Every row gives one point. The points of each table are mixes of a few directions, plus a little noise. How many directions does each table use, and how many do they share? Where both have some left over, give the other angles between the two spaces (their principal angles), to ten degrees, smallest first.

First (4 x 2):
-0.33,-0.24
-0.31,-0.22
0.17,0.11
0.47,0.35
Second:
0.02,0.01
-0.34,-0.25
0.60,0.44
-0.28,-0.20
0.01,0.02
Directions: first 1, second 1, shared 1

First (7 x 4):
0.07,-0.03,0.01,0.01
-0.65,0.30,-0.04,-0.09
0.36,-0.16,0.02,0.05
-0.48,0.22,-0.03,-0.07
-0.43,0.19,-0.03,-0.06
0.16,-0.07,0.01,0.02
0.97,-0.44,0.06,0.13
Second, 5 rows:
0.14,-0.01,0.23,0.09
0.02,-0.28,0.70,0.18
0.18,0.01,-0.76,-0.18
-0.25,-0.12,0.14,-0.01
-0.10,0.42,-0.32,-0.08
Directions: first 1, second 3, shared 1

First:
-0.01,-0.01,0.02,0.06,0.00,-0.11,-0.02,-0.02
0.03,0.07,-0.08,-0.28,0.03,0.58,0.12,0.11
0.03,0.09,-0.11,-0.33,0.04,0.67,0.14,0.13
0.05,0.12,-0.14,-0.45,0.05,0.92,0.19,0.18
-0.04,-0.11,0.13,0.43,-0.05,-0.88,-0.18,-0.17
0.00,-0.02,0.02,0.07,-0.01,-0.15,-0.03,-0.03
-0.05,-0.13,0.16,0.51,-0.06,-1.03,-0.21,-0.20
Second, 9 rows:
-0.05,-0.12,0.07,0.30,-0.29,-0.46,-0.12,0.11
0.04,0.12,0.02,-0.12,0.59,-0.06,0.07,-0.45
-0.05,-0.13,0.01,0.21,-0.54,-0.11,-0.09,0.38
-0.06,-0.12,0.02,0.22,-0.45,-0.23,-0.10,0.28
0.07,0.17,0.03,-0.20,0.81,-0.06,0.09,-0.63
-0.05,-0.15,0.05,0.27,-0.46,-0.33,-0.12,0.26
0.01,0.02,-0.12,-0.24,-0.31,0.68,0.10,0.39
0.04,0.11,0.06,-0.03,0.64,-0.29,0.03,-0.54
0.04,0.10,-0.13,-0.40,0.01,0.83,0.17,0.19
Directions: first 1, second 2, shared 1
